Every row gives one point. A path goes straight from each point to the next, and from the last back to the first. The post is the endless flat space through its rows: a point in 2 columns, a line in 3, a plane in 4, and so on, so that a path can go around it. Count how often the path circles the post. Going back the other way cancels.

Post, one row:
[[9 7]]
Path:
[[ 13 -15]
 [ 27  -2]
 [ 30  41]
 [  5  38]
 [-66   2]
 [-34 -49]
 [ 50 -31]
 [ 80  39]
 [ 16  36]
 [-33  16]
 [-27 -20]
 [ 29 -21]
 [ 81  28]
 [ 36  51]
 [-39  57]
 [ 29  77]
 [ 38  14]
 [ 49 -31]
 [-14 -14]
 [-26 -10]]
Times around: 2

Post (3 x 4):
[[ 23 -17  -9 -57]
 [-13   8 -44  42]
 [-46  49  -2  26]]
Path (24 x 4):
[[ -75   17   31  -19]
 [  16  -29   43  -18]
 [  33   36  -17   32]
 [  14   31  -44   -4]
 [  23   55   33    6]
 [  16  -58    3   43]
 [ -63  -16  -39   33]
 [  20  -11   19   29]
 [  38    5  -21  -27]
 [  -9   41    2  -72]
 [-103   28  -67   55]
 [ -26    2   11   41]
 [ -20   58   18   41]
 [ -47   77   -2   34]
 [   3   -3 -105    7]
 [ -37  -21   -1  -15]
 [ -18   21    3   20]
 [  -3   68   -4   20]
 [   2   44  -14  -68]
 [ -29   -7  -38    7]
 [  -6  -31  -42   37]
 [  59    4   32  -40]
 [  -7   52  -55   43]
 [ -40   17  -87  -12]]
Times around: 4

Post, 8 rows:
[[ 35  42 -26   9 -46   8 -48   0 -60]
 [-37  -3   2  -1  30 -40 -29  10  22]
 [-13 -25 -37   4  36 -79  12  29 -11]
 [ 28  -3 -15  -8 -44  50 -29  18 -39]
 [ 37  10  76 -23  11 -23 -10   8  31]
 [  6  20  53 -43  15 -46  16 -19  92]
 [ 17   1 -31  73  -4 -33 -18  12   6]
 [ 14  -3  53 -10  23 -22   3 -50  32]]
Path (29 x 9):
[[-53 -49 -36  -3   3 -73  -6 -47 -42]
 [ 35  -8  34 -60 -39 -13  13   1 -12]
 [ 24  20  -8  21 -54   3  42 -34 -20]
 [ 62  45  47  -5  16 -16  -8  22 -32]
 [ 93  58  24 -44  13 -46 -31  10 -11]
 [ 23  19   1  19 -35 -14 -49 -11  37]
 [ 41  10  -7   0 -59 -75  36 -59  66]
 [-73 -27 -32   4  14   4 -26  -7   0]
 [-31 -32  76 -33  61 -18  18  -9  78]
 [ 20  42   9 -54 -12  11  27  -2  22]
 [ 78 -17  40  23 -26  -5  -1  48 -67]
 [ 12 -18  -9  28 -68   4 -34  23  23]
 [ 67  11   4 -48 -14 -57  24   9  50]
 [-64  18 -24  12  36 -98 -60 -36  20]
 [ 37  50 -32  -9 -59 -91   1  85 -24]
 [ 36  72  18 -52 -14 -60  54 -11  21]
 [ 35  46 -56 -15 -27 -22   5  21 -33]
 [  5 -14 -22  40 -21  48 -70  26  17]
 [ 41 -47   8  21 -54  41 -60  55  26]
 [-61 -37 -19  -8  21  17 -38 -52  41]
 [  4   3  39 -21  60 -71 -18  17  23]
 [-19  46  38  18  32  -8 -27  33  65]
 [-29 -12 -28 -73 -22 -15  57  52 107]
 [  5  95 -27   3 -55 -43 -18  11  49]
 [  1 -50   6 -11 -18 -10   6  17 -11]
 [ 34 -14   9 -43   0 -56 -25   7 -38]
 [ 43 -22  43  70  76 -52 -12   2  66]
 [  2  56   8  50  31 -21 -68  16 -18]
 [-37 -24  42  21  22   3   9  40  21]]
Times around: 0

Post:
[[  43   -1    7  -12  -39   17    3  -27  -54  -28  -59   24]
 [ -29   -1  -12  -58  -34   23  -32    6  -57  -41  -52   26]
 [ -12   41   38   56   26    7   16   47    7   20    1   30]
 [  -3   54    2   27   16   32    4   26   65   -4   -9    8]
 [   1  -19  -32  -37  -25   18  -63  -13  -51   -9 -105   -7]
 [ -17  -39   17   14   -2   12   27    3   -2  -30  -17  -14]
 [ -11   20   15   20   -4  -11   37  -13   30   50   19   -1]
 [ -11  -15  -52   23   26  -14   70    8  -10   -2  -25  -22]
 [ -24   17    0  -14   -3   16  -65  -30  -75  -61  -25    3]
 [  39   64   52   -1   41   36   24   40   29   21  -15    1]
 [ -10  -14  -22   34  -21   42   60   14  -36   -7   -5  -30]]
Path:
[[ -31    2    0  -45  -67   11   33   48   80   37    7  -15]
 [  41   16   15   12  -36   12  -33  -10  -90   21   29   -8]
 [ -40  -52  -12   -9   -8  -47   -6  -24   -3   54   -9  -39]
 [ -78  -39    8  119    2  -20   56   19  -17  -26   95   22]
 [ -33  -37   34   -5    5   -9   49  -42  -58   16   23  -12]
 [  34   10   63   62   37   41   69   10   39   -3  -27   28]
 [ -76  -47   25   42   -5   34    5   37   22   35  -35   53]
 [  10  -22  109   24  -27   34   82  -39  -25  -47   69  -23]
 [ -26   -4  -50   11  -47  -39  -38    7  -17   11  -47   10]
 [  25  -17  -61  -79  -39   16 -101  -24  -10   19  -66  -47]
 [  21   27   70    5   51   42   54   44  -66  -28   35   56]
 [ -70   51   12   35  -22   88    3  -33  -29   17   14   -8]
 [  26   12   -5  -36  -17   53   19  -63  -42    2  -67    4]
 [  62   36   63   31   36   33   13  -34   -9  -47  -69  -22]
 [  12   24  -69   -8   13  -40   -2   39    0  -10  -44  -22]
 [  59   -6  -37  -16   12   31   -2   42  -53   36  -49  -44]
 [ -86  -41   25   -7  -32   19  102    6    8   16   76   25]
 [ -44   -2   -6   11   35   46    1   52   56  -43   -7   15]
 [ -63  -14   -6  -20  -35    9  -16  -60  -93   -8  -27   20]
 [ -41   60   13   14   32   50   69   38   26  -39   30  -60]
 [ -36  -33  -69  -50  -17  -35  -20   44  -35  -19  -34  -18]
 [  -7   27  -20  -25    6   45  -10   29  -16  -15  -22   -1]
 [  -6   19  -88   21   10   19   29  -54   11   31  -60  -20]
 [  38   56   61  -21  -16    1  -43  -36    3   38  -49   25]]
Times around: 4
